Rows are points. The ring and each string are closed loops that go straight from each point to the next, and from the last back to the first. Before rounding, they use only three directions, however many columns there are. Count how often each string passes through the ring. Passing back the other way cancels.
(in the rows, 128 means zero)

Ring (10 x 3):
[[153 101 147]
 [151 125 149]
 [138 146 147]
 [116 155 140]
 [ 95 143 131]
 [ 87 124 126]
 [ 87 100 122]
 [103  72 123]
 [121  65 128]
 [144  78 139]]
String:
[[131  58 151]
 [131  35 134]
 [136  51 106]
 [147  42 124]
 [146  75 111]
 [132  93 130]
 [123  94 154]]
Times through: 1

Ring, 10 rows:
[[206 155 130 112 134 155 126 144]
 [178 198 132 112 147 146 130 151]
 [144 212 134 116 153 137 135 156]
 [ 91 203 138 127 151 123 142 159]
 [ 54 167 138 139 141 115 145 157]
 [ 46 120 135 146 127 115 144 152]
 [ 74  71 130 147 111 125 139 144]
 [122  53 129 141 105 138 133 138]
 [168  64 130 131 109 149 128 136]
 [199  97 131 121 118 156 125 137]]
String:
[[201 237 143 102 162 149 130 154]
 [197 229 106 105 150 152 126 155]
 [188 215  78 108 139 152 123 156]
 [145 155 113 124 131 141 131 150]
 [144 139 164 125 139 138 137 145]
 [170 150 178 119 146 143 136 143]
 [214 178 162 107 149 154 129 144]
 [177 149 172 118 144 145 134 143]
 [158 145 148 122 136 142 133 145]
 [153 155 103 122 128 144 129 150]
 [209 188  90 108 134 158 121 150]
 [248 208 104  98 143 166 119 149]
 [224 190 145 104 148 158 126 146]
 [189 167 170 113 148 148 133 144]
 [152 145 161 123 140 139 136 145]
 [140 141 148 126 136 137 135 146]
 [154 153 173 121 145 139 137 145]
 [189 204 165 109 157 146 133 149]
 [192 228 131 105 156 149 129 154]
 [182 230  96 107 148 149 126 157]
 [165 209  85 113 139 146 126 157]
 [140 161 112 124 132 139 131 151]
 [147 163 151 122 143 138 136 148]
 [172 196 171 113 157 142 136 149]]
Times through: 1
String, 17 rows:
[[169  44 184 132 116 146 134 130]
 [187  72 178 126 123 150 132 132]
 [234  99 143 114 121 164 123 134]
 [237 151 106 107 127 165 119 143]
 [197 177  99 111 133 154 123 149]
 [149 164 106 122 131 142 130 151]
 [142 166 151 122 144 137 136 149]
 [126 167 166 125 148 131 140 149]
 [114 166 135 128 140 131 137 152]
 [104 142 178 132 144 126 143 147]
 [ 56 153 179 140 148 113 150 152]
 [ 12 133 165 151 139 104 152 154]
 [ 21 108 115 153 119 111 144 154]
 [ 69 102  92 145 111 125 136 151]
 [112 117 105 135 118 135 133 148]
 [121 106 153 134 127 134 137 143]
 [137  55 163 137 115 139 135 135]]
Times through: 2

Ring:
[[208 105 127 117 114 153 174 125 127 170 147]
 [178 148 134 119 123 142 173 119 119 186 155]
 [118 163 153 118 124 124 166 113 111 185 159]
 [ 82 142 161 117 121 110 159 115 111 169 159]
 [ 72 100 156 118 116 103 153 123 117 145 155]
 [ 94  53 146 117 109 107 151 131 126 124 149]
 [129  30 140 116 103 121 155 134 132 119 142]
 [178  34 134 114 100 142 164 132 134 130 138]
 [204  61 130 115 104 152 170 129 132 148 140]]
String:
[[237  86 108 120 116 156 173 135 133 162 146]
 [204  82  94 126 126 133 162 145 134 148 154]
 [218  87  81 130 132 132 162 150 136 151 157]
 [236 114  85 128 133 143 169 143 133 169 158]
 [186 117 102 127 132 128 163 139 128 164 160]
 [146 109 158 112 107 140 170 114 119 167 146]
 [171 130 167 108 103 157 179 105 116 185 142]
 [225 121 146 110 105 172 184 112 123 187 140]]
Times through: 1

Ring (10 x 14):
[[199 151 111 111  94 120 146 117 164 127 136 147 152 113]
 [161 200 114 114 111 126 144 115 161 126 131 140 153 121]
 [126 208 116 117 122 132 136 118 152 125 129 134 145 127]
 [ 89 194 118 120 130 139 123 123 138 124 129 128 131 134]
 [ 63 149 120 121 132 144 107 129 121 124 133 124 112 137]
 [ 64  97 122 121 124 144  99 134 113 124 137 125  99 136]
 [ 89  55 121 119 111 139  98 136 113 125 141 129  96 131]
 [135  35 116 116  96 132 108 134 124 126 145 137 106 122]
 [180  55 110 113  86 124 123 129 141 127 144 145 124 114]
 [200  90 109 111  86 120 135 123 153 127 142 148 139 112]]
String:
[[155 174  80 113 112 139 138 127 150 128 139 144 156 121]
 [202 209  85 110 103 128 157 117 172 128 136 150 175 113]
 [225 194 122 110  92 110 161 107 182 127 131 149 166 110]
 [186 153 147 115  96 109 142 109 166 125 129 140 137 117]
 [150 133 136 116 104 121 129 118 149 125 133 136 126 122]
 [159 150  82 112 107 138 134 128 147 128 141 145 151 119]
 [151 155  91 114 109 136 133 126 147 127 139 142 147 121]
 [167 224  79 112 115 137 150 121 163 128 135 146 172 120]
 [158 239 121 115 117 124 150 110 169 125 126 138 159 123]
 [147 183 163 118 110 112 137 106 161 123 123 131 129 125]
 [137 136 124 117 109 128 126 122 143 125 134 135 127 124]]
Times through: 2
String (8 x 14):
[[150 242 111 115 121 129 148 113 165 125 127 138 161 124]
 [121 248 140 119 128 124 141 108 161 123 121 129 145 130]
 [ 84 249  91 118 141 150 131 125 142 125 129 131 151 135]
 [ 97 190  90 117 130 148 124 129 135 126 135 133 141 131]
 [113 170  93 116 122 144 125 129 137 126 136 136 140 128]
 [128 163 119 117 115 131 128 121 145 125 132 134 133 126]
 [136 163  81 114 116 143 130 130 142 127 140 141 148 124]
 [158 227  93 113 117 134 148 118 162 127 132 142 166 122]]
Times through: 0

Ring (7 x 14):
[[186 123 104 172 141 111 135 127 132 137 148 142 140 141]
 [161 167 124 173 148 116 125 130 133 148 140 134 141 143]
 [102 183 146 163 144 123 102 127 129 151 119 119 140 139]
 [ 48 142 162 144 126 133  80 118 120 141  93 107 135 126]
 [ 63  94 129 144 120 117  87 117 119 127 103 113 133 123]
 [101  76  98 153 124 102 103 120 122 120 123 123 134 126]
 [172  90  87 167 134 102 130 125 129 126 146 139 137 136]]
String (24 x 14):
[[ 61 194 128 164 148 102  89 130 129 149 119 110 139 137]
 [ 46 197 183 150 137 141  79 122 124 156  92 105 138 133]
 [ 61 169 202 141 126 161  82 116 121 154  83 109 137 129]
 [ 83 144 183 144 125 154  91 116 121 147  93 115 136 129]
 [ 64 156 192 142 125 156  84 116 121 150  86 110 136 128]
 [ 32 176 185 143 130 144  73 119 121 151  84 102 136 128]
 [ 46 171 129 157 140 104  84 127 126 143 111 107 137 133]
 [ 55 159 124 157 138 103  87 126 125 140 113 109 137 132]
 [  7 154 172 138 124 134  65 117 118 143  80  98 134 123]
 [ 25 127 206 127 111 166  68 109 114 143  66 102 133 119]
 [ 54 116 198 131 112 165  79 110 115 141  75 109 133 121]
 [ 87 127 131 153 131 117  97 122 124 136 113 118 136 130]
 [ 74 134 107 159 136  97  94 126 125 133 121 115 136 131]
 [ 31 126 139 144 124 116  76 119 119 133  96 104 134 124]
 [ 24 126 144 142 123 119  73 118 118 134  92 103 134 123]
 [ 60 134 120 154 132 105  88 123 123 134 112 111 136 129]
 [ 98 130 123 157 133 113 102 123 125 136 120 120 137 132]
 [ 86 125 154 147 125 135  94 118 122 139 103 117 136 128]
 [102 135 114 161 137 106 104 125 127 136 125 121 137 134]
 [ 58 156 127 156 137 106  87 125 125 140 112 110 137 132]
 [100 143 107 164 140  99 104 127 128 136 129 121 138 135]
 [ 86 134 176 144 124 150  93 116 121 144  95 116 136 128]
 [ 45 171 202 140 126 159  77 116 120 153  80 105 136 127]
 [ 38 199 171 152 139 130  78 124 125 155  96 104 138 133]]
Times through: 0

Ring:
[[178 155 109 117 122 138 137 139 113 131 159  99 156 154]
 [167 186 111 123 112 140 132 146 115 142 161  97 162 150]
 [143 193 121 134 107 140 125 147 117 145 148 102 157 140]
 [109 168 138 148 110 138 117 141 117 136 120 115 140 124]
 [ 88 132 146 157 118 136 114 132 118 123  97 124 124 115]
 [ 78  78 140 162 134 134 117 116 118 106  78 129 106 113]
 [ 87  52 128 158 143 133 123 108 117  98  78 127 102 119]
 [114  46 118 146 148 133 131 107 116  96  93 121 108 130]
 [145  67 114 132 144 134 137 115 114 102 116 114 122 141]
 [166  99 112 122 137 135 139 124 113 111 136 108 136 148]]
String:
[[ 84  46 162 154 141 130 119 114 113  89  67 143  96 107]
 [114 104 150 142 128 134 122 129 113 110 102 128 122 121]
 [102 103 126 152 130 136 123 122 118 116 101 118 121 125]
 [120 112 126 143 128 136 126 126 116 117 112 116 128 130]
 [112  90 149 143 132 133 123 125 113 105  97 130 117 121]
 [115  91 113 148 135 136 128 117 118 113 107 113 121 133]
 [ 99  28  95 158 154 134 132  96 119  96  85 114 100 132]
 [ 85   7 118 161 157 131 128  94 118  85  67 128  89 121]]
Times through: 1
String (6 x 14):
[[175 157  86 123 123 140 139 133 117 136 163  89 158 160]
 [185 209  96 118 108 142 136 149 116 152 180  85 175 161]
 [170 175 145 116 112 137 129 151 110 131 152 113 157 141]
 [153 137 123 128 124 137 131 135 114 124 137 109 143 142]
 [153 120 103 131 131 137 135 126 116 122 137 102 140 148]
 [187 121  89 116 134 138 145 127 114 122 158  93 150 162]]
Times through: 1

Ring:
[[215 180 105 161 136 176 103 108 108 116 119 120 138 119]
 [157 239 113 152 148 171  93 114 103  97 114 112 145  98]
 [ 86 246 138 132 143 150  97 123 105  83 120  97 147  95]
 [ 34 181 179 107 116 118 117 133 116  85 137  79 144 122]
 [ 52 109 161 105 103 106 132 137 123  91 156  75 132 134]
 [106  66 117 119 103 112 138 134 124  98 168  81 120 133]
 [163  66  92 136 110 130 134 126 122 108 163  94 118 131]
 [218 118  96 156 122 161 117 113 114 119 137 114 128 130]]
String:
[[104 139 148 123 114 130 121 127 117  99 141  90 135 130]
 [ 79 105 189 109  94 114 132 130 124 106 144  83 137 155]
 [ 74  69 193 103  84 104 141 133 128 108 153  78 133 165]
 [ 78  33 133 107  91  95 148 140 129  97 178  72 117 143]
 [119  55 175 116  86 115 141 128 128 117 152  87 130 168]
 [137 112 173 126 100 135 126 121 121 117 135  97 138 156]
 [127 135 115 132 121 136 120 126 116  98 146  94 130 119]
 [129  88  60 133 124 123 130 134 119  88 173  86 113 103]
 [137  36  52 130 112 113 142 137 124  93 187  82 105 113]
 [135  13  84 124  98 108 148 136 128 102 184  81 108 135]
 [122  30 134 117  90 109 146 132 129 110 169  83 119 154]
 [124 116 177 123 100 132 126 122 121 114 135  95 139 154]
 [ 92  81 172 111  93 112 137 131 125 107 152  83 131 154]
 [ 53  67 172 100  89  96 143 138 128  97 164  72 128 151]
 [ 10  61 154  90  92  80 147 148 129  81 180  59 122 135]
 [ 36  99 124 104 109  97 135 143 123  78 173  68 122 115]
 [ 83 131 104 122 123 120 124 135 117  83 160  82 125 106]]
Times through: 0

Ring:
[[154 125 118 121  92 132 170  73 109 102 150 188 124 168]
 [150 135 120 111  79 131 167  76 107  78 164 150 120 173]
 [137 138 132 128  78 138 139  90 106  70 162 118  96 171]
 [125 131 140 155  91 147 109 105 108  83 143 116  74 164]
 [119 118 144 182 110 154  91 113 111 111 118 143  61 154]
 [123 110 144 189 118 155  95 109 111 128 109 173  66 150]
 [135 108 138 175 117 148 121  94 108 137 114 206  87 150]
 [150 116 124 139 103 137 158  77 109 120 135 207 115 160]]
String, 26 rows:
[[135 137 116 123  87 138 137  96 119  69 152 110  95 176]
 [139 152 153 116  50 135 148  80  86  44 194  95 101 171]
 [141 145 157 126  58 137 147  78  84  61 185 121 102 165]
 [138 131 131 135  87 139 139  89 107  85 151 142  98 167]
 [138 127 112 133 100 139 138  95 122  91 137 143  98 171]
 [139 125  91 123 110 137 142  99 138  91 127 139 101 179]
 [153 138 100  94  81 127 176  77 120  69 164 138 127 183]
 [164 145 146  94  48 123 198  49  78  65 203 166 143 169]
 [158 136 146 115  65 130 180  60  84  85 182 180 130 163]
 [169 133 130  99  68 123 204  49  89  91 181 206 150 167]
 [151 118  93 121 112 132 165  83 130 111 127 189 121 173]
 [142 116 100 136 117 138 144  94 131 113 119 176 104 170]
 [141 122 131 146  98 141 140  87 107 107 139 175 100 161]
 [139 117 111 143 112 140 138  94 124 112 123 173  99 166]
 [149 123 147 143  86 138 155  73  91 110 154 197 112 155]
 [161 121 142 130  84 132 181  58  87 117 160 229 133 155]
 [161 118 110 119 100 129 182  66 112 118 142 220 135 166]
 [144 117  95 130 116 136 150  92 132 111 121 177 109 172]
 [143 118  92 128 116 136 148  94 135 107 120 168 107 174]
 [153 127  96 107  98 129 173  78 124  93 145 170 126 177]
 [160 139 117  92  69 124 191  62 103  71 179 160 139 177]
 [146 131 100 111  94 132 160  86 125  82 147 144 115 178]
 [137 123 109 136 106 139 136  97 126  97 130 150  97 171]
 [144 141 147 123  65 135 154  76  90  69 178 135 108 166]
 [145 155 159 108  40 132 162  70  77  41 207 103 112 170]
 [137 141 121 117  77 136 143  92 113  60 163 104  99 177]]
Times through: 1
String (27 x 14):
[[153 113 150 154  96 139 159  68  88 133 143 236 116 148]
 [148 108 136 160 111 141 148  78 102 141 125 233 108 150]
 [141 106 111 158 127 143 135  94 125 137 106 208  98 159]
 [137 113 114 153 118 143 130  97 124 121 115 181  94 163]
 [138 114 120 154 114 143 132  95 119 120 120 183  95 161]
 [139 108 103 154 129 143 133  98 132 131 104 195  97 164]
 [146 108 119 154 119 141 146  85 116 138 116 222 108 157]
 [156 115 150 149  93 137 166  64  86 131 147 239 121 149]
 [154 120 143 140  89 136 165  67  91 118 152 216 120 155]
 [146 124 140 142  89 138 151  78  97 105 150 184 108 159]
 [152 127 141 131  81 135 164  70  93 100 161 188 118 160]
 [140 121 115 139 105 140 139  93 120 104 131 164 100 167]
 [144 124 100 123 105 135 152  89 127  98 133 161 110 174]
 [150 130  89 102  98 129 169  83 131  84 145 151 123 182]
 [160 148 133  88  52 123 193  57  89  57 198 145 139 175]
 [153 145 150 109  53 130 175  63  81  64 194 146 124 167]
 [146 136 144 126  71 135 156  75  92  79 172 150 111 165]
 [140 127 116 131  97 138 143  91 118  91 141 149 102 170]
 [142 128  98 118 101 135 150  93 130  86 138 141 107 178]
 [142 127 104 122 100 135 149  91 125  89 139 147 107 175]
 [139 122  90 127 114 137 142  99 138  98 122 150 102 177]
 [154 130  91  99  95 127 176  79 128  84 149 158 128 182]
 [167 137 120  90  68 122 203  53  97  80 182 185 149 173]
 [158 130 138 119  75 130 178  62  91  95 169 192 129 163]
 [146 125 141 140  87 138 152  77  96 103 153 182 109 159]
 [144 121 129 142  98 139 147  83 107 109 140 184 106 161]
 [153 121 158 147  82 137 163  64  80 118 159 219 118 149]]
Times through: 2

Ring:
[[130 136  90 121 112  94 153 111 122 198 178 120 130 143]
 [135 123 128 129 119 128 112 129 129 165 165 133 142 120]
 [140 110 172 132 127 158  73 146 140 121 134 144 154  99]
 [143 101 201 136 127 151  73 141 135 102  97 150 167 104]
 [139 106 188 125 124 129  94 131 136 106  83 142 162 116]
 [127 125 131  97 124 120 109 131 159 121 111 121 134 114]
 [116 144  71  79 122 109 130 128 171 154 156 102 109 117]
 [123 144  67 104 112  87 160 110 136 198 179 109 118 142]]
String, 26 rows:
[[133 123 135 116 115  89 144 109 128 152 107 126 146 143]
 [130 127 121 110 119 110 125 123 141 151 134 123 136 126]
 [112 148  59  68 127 130 110 142 190 143 172  98  98  98]
 [103 164   9  52 123 111 137 134 196 173 202  82  78 108]
 [115 147  58  79 123 120 123 134 174 163 182 101 103 110]
 [123 137  91  95 123 125 115 134 161 153 164 113 119 111]
 [113 156  31  79 118 101 149 123 165 193 203  95  96 124]
 [119 153  38  95 109  71 181 103 137 217 194  99 107 151]
 [124 146  57 108 105  57 192  93 120 220 175 107 120 165]
 [130 129 112 115 115  98 141 114 131 169 144 122 136 137]
 [130 131 107 116 111  81 159 105 123 180 140 120 137 150]
 [119 144  70  89 115  84 157 112 151 175 152 104 115 138]
 [100 159  29  34 133 135 103 151 225 124 168  81  77  83]
 [121 132 108  85 123 110 121 128 167 128 116 111 124 117]
 [137 115 158 124 116  95 135 111 122 141  94 133 156 141]
 [130 121 140 106 125 134  96 137 155 122 123 127 138 107]
 [130 113 168 102 133 162  61 154 173  82 100 132 143  85]
 [148  89 243 140 128 148  66 139 131  71  45 159 183 106]
 [152  91 232 157 118 115 106 117 100 114  58 161 189 137]
 [148  97 212 149 119 119 105 120 108 120  76 154 179 132]
 [151  89 240 150 125 142  75 134 119  88  58 162 186 114]
 [151  86 249 148 127 149  65 138 124  75  49 163 188 108]
 [149  96 216 149 117 111 111 116 106 118  66 154 182 137]
 [135 119 145 122 119 116 117 124 133 143 123 132 147 126]
 [130 120 145 106 126 135  93 138 157 116 116 128 140 106]
 [134 119 145 117 119 109 123 120 135 139 111 130 147 129]]
Times through: 2

Ring, 8 rows:
[[157 156 113 106 134 127 114 148 118 156 162 136  81 149]
 [109 146 121 120 171 150 139 110  88 141 187 125 101 142]
 [ 80 132 136 154 184 151 146  76  80 116 180 109 148 127]
 [ 85 119 150 183 170 139 135  70  88 101 155 103 182 118]
 [115 108 163 198 141 124 114  93  96  98 125 110 192 121]
 [164 109 163 187 104 108  89 140 112 113 102 128 167 135]
 [192 131 141 150  91 100  82 167 132 137 107 138 124 145]
 [190 146 125 126  99 105  89 169 137 149 124 139  99 148]]
String (21 x 14):
[[ 74 122 144 141 201 177 156  94  39 129 207 129 113 148]
 [ 93 113 154 159 179 162 140 103  51 121 180 129 133 145]
 [105 135 134 156 160 134 130  89 102 118 159 109 151 124]
 [ 77 141 128 166 176 133 142  52 111 104 162  89 179 107]
 [ 54 140 129 182 188 133 150  23 115  89 162  73 207  92]
 [ 44 118 150 199 196 147 153  25  83  82 166  82 215 100]
 [ 80  97 170 191 179 159 139  84  48 101 165 119 172 134]
 [113 112 156 169 157 145 125 111  72 117 156 127 146 140]
 [114 132 137 157 153 132 125  99 102 119 153 114 149 128]
 [ 74 155 114 148 182 133 148  49 121 112 173  86 164 105]
 [ 65 134 133 143 202 167 158  71  63 121 202 112 133 132]
 [ 87 126 141 134 191 172 150 105  48 134 202 132 105 151]
 [131 125 144 149 146 138 119 127  86 130 155 132 124 145]
 [127 159 111 128 146 120 123 103 133 134 156 109 126 124]
 [127 177  92  92 158 130 133 113 131 154 182 116  85 134]
 [137 166 102  82 159 146 132 142 101 167 194 139  53 156]
 [141 138 129 110 154 152 125 153  75 156 183 149  69 164]
 [137 130 139 139 145 138 118 134  89 137 159 135 111 148]
 [128 155 115 123 149 128 125 113 119 139 163 118 113 133]
 [102 173  95  96 178 144 147  95 113 149 198 113  90 133]
 [ 79 146 121 113 201 172 159  94  62 142 216 125  91 146]]
Times through: 4
String (22 x 14):
[[146 147 123 130 134 123 113 131 119 140 150 126 113 139]
 [137 143 127 140 138 123 116 119 117 132 148 120 127 133]
 [126 167 102 106 155 130 130 111 126 147 175 116  98 133]
 [102 166 102 100 180 148 147  99 103 148 199 117  90 136]
 [ 95 130 137 130 186 167 146 110  55 138 199 133 101 151]
 [ 89 114 153 148 187 172 146 109  39 129 194 136 115 153]
 [ 80 118 149 158 188 164 147  89  54 119 187 122 137 139]
 [107 118 150 163 162 146 129 105  75 119 162 123 143 138]
 [ 95 146 124 161 161 123 132  66 125 109 152  92 173 108]
 [ 71 129 140 190 174 129 139  41 111  89 149  82 208  99]
 [ 88  98 172 210 162 139 128  74  74  88 139 106 204 119]
 [105  93 177 217 146 129 116  87  81  87 123 110 209 121]
 [132  95 175 196 133 132 107 124  74 107 126 130 170 140]
 [140 111 159 169 134 133 109 134  82 122 138 135 140 145]
 [153 131 141 174 112 100  97 117 139 113 108 111 170 120]
 [181 127 146 179  87  87  79 139 150 116  87 119 170 125]
 [190 140 133 161  82  82  78 146 164 125  89 119 154 125]
 [220 134 139 151  66  82  65 184 154 139  85 140 126 144]
 [212 119 152 144  83 109  75 202 109 149 110 161  96 166]
 [169 123 147 144 117 126  99 163  96 141 136 146 108 155]
 [151 149 122 137 126 113 108 126 133 135 138 120 126 131]
 [170 181  91  99 115  99 104 136 170 154 141 117  96 129]]
Times through: 3

Ring, 8 rows:
[[137 111  91 135 135 124 101 120 143 127 135 125  85 159]
 [127 111  67 172 154 164 100  75 168 128 146 137  55 141]
 [126 117  66 180 156 166 106  66 170 130 148 142  68 130]
 [136 129  91 152 139 124 119 103 144 132 140 138 125 134]
 [152 133 115 130 127  91 128 141 124 135 133 132 159 149]
 [170 129 135 111 121  70 132 178 110 140 127 122 168 172]
 [169 123 137  98 116  64 125 189 106 136 124 116 158 182]
 [155 116 123 100 116  78 112 171 114 130 125 116 132 178]]
String:
[[138 115 111  98 113  84 102 155 119 123 125 118 123 167]
 [134 107  90 129 132 124  95 122 143 124 134 123  76 163]
 [135 103  68 176 160 172  97  80 172 131 147 133  33 154]
 [142 111  77 173 157 160 107  89 164 134 146 135  60 151]
 [142 119  97 139 136 119 112 121 140 131 136 130 108 153]
 [138 117  86 154 144 137 109 103 151 131 141 133  89 148]
 [131 121  94 130 128 111 107 118 137 125 134 130 116 145]
 [117 119  69 160 143 149 101  75 160 124 143 139  83 128]
 [116 113  33 232 185 224 103   7 205 132 163 155  17 110]
 [131 117  57 208 173 191 111  46 184 136 156 148  51 125]
 [144 121  91 157 145 133 116 107 149 134 141 134 101 147]
 [134 129 103 122 121  95 115 129 127 126 131 131 146 142]
 [131 136 103 124 119  91 120 123 125 126 132 135 165 131]
 [143 136  99 153 138 115 129 110 139 135 140 141 148 132]
 [152 138 112 142 133  99 135 129 129 138 136 138 166 139]
 [156 142 132 107 112  59 137 166 105 135 126 130 204 149]
 [169 135 126 134 132  87 139 155 121 143 134 131 169 157]
 [161 123 108 150 143 117 126 132 139 141 139 131 121 159]
 [152 125 115 120 125  91 120 149 123 133 131 126 142 160]
 [161 133 144  80 101  40 128 197  92 132 119 117 196 172]
 [151 125 120 110 118  80 119 158 117 131 128 123 150 162]
 [158 120 109 139 138 111 121 139 135 137 136 127 118 163]
 [152 123 118 113 121  85 118 156 120 132 129 123 142 164]
 [150 126 129  87 106  58 117 178 104 128 121 118 166 169]
 [156 119 111 129 132 104 117 145 130 135 133 125 119 167]
 [163 114 121 114 126  91 115 167 122 135 129 117 118 182]
 [156 113 106 135 137 115 113 140 136 135 135 123  99 171]
 [147 118 109 120 125  98 111 144 128 130 131 124 121 163]]
Times through: 3

Ring (10 x 14):
[[122 121 149 127 105 158 129 146 174 147 148 168 120 132]
 [129 111 146 115 112 140 128 128 147 152 130 154 137 145]
 [133 104 137 114 120 119 126 115 116 147 113 138 149 153]
 [136 107 125 114 127 103 125 100  96 143 100 118 159 152]
 [140 132 113 109 128 117 128  79 119 154 104 103 163 131]
 [141 151 111 107 125 136 130  72 150 164 115 102 160 115]
 [135 165 114 114 118 159 132  86 184 165 134 115 145  99]
 [127 158 122 129 112 162 131 113 188 151 145 132 129 100]
 [118 138 136 142 107 159 129 147 180 135 153 156 113 113]
 [118 127 145 137 104 160 129 154 178 138 153 168 113 124]]
String:
[[125  96 133 133 122 102 123 133  92 123 110 137 141 155]
 [127 115 130 130 119 121 126 125 122 134 120 135 139 138]
 [125  90 127 138 127  85 121 131  68 113 100 127 146 159]
 [136  94 120 120 133  80 122 100  61 130  87 109 165 162]
 [150 135 115  88 130 123 130  55 128 177  98  98 177 135]
 [149 146 113  89 128 134 131  54 145 180 105  97 174 125]
 [138 142 121 107 121 141 130  87 155 164 121 118 153 122]
 [142 154 116 100 122 148 132  71 167 175 120 109 159 114]
 [146 171 114  91 120 166 135  57 194 190 127 106 161 101]
 [134 145 123 113 118 149 131  96 166 161 129 125 145 117]
 [122 115 120 145 123 105 123 130 101 115 115 124 136 135]
 [130 155 110 130 120 142 129  99 159 145 129 113 140 103]
 [139 202 111 104 111 201 138  69 249 191 155 116 140  69]
 [134 174 122 112 110 184 135  94 220 175 151 131 135  91]
 [128 145 128 125 113 155 130 116 175 152 140 137 132 113]
 [126 141 130 127 112 153 130 121 172 149 140 141 130 116]
 [117 117 131 149 114 126 125 149 130 117 133 146 121 131]
 [110 115 138 160 109 134 124 172 141 108 146 162 106 128]
 [115 141 148 140  98 181 131 160 211 144 169 177 102 110]
 [123 144 146 123 101 183 132 139 212 160 161 168 116 113]
 [125 130 140 126 109 155 129 133 172 149 143 155 126 125]
 [120 107 137 141 115 122 125 148 123 122 129 150 126 141]
 [118 101 149 139 109 133 125 160 135 127 137 167 119 147]
 [122 101 152 128 108 138 127 152 143 138 136 169 124 150]
 [138 131 158  87 103 184 135 110 210 194 147 169 139 135]
 [138 136 142  96 111 166 133 100 186 181 136 146 145 129]
 [129 123 132 123 117 133 128 119 140 145 126 137 139 134]]
Times through: 4
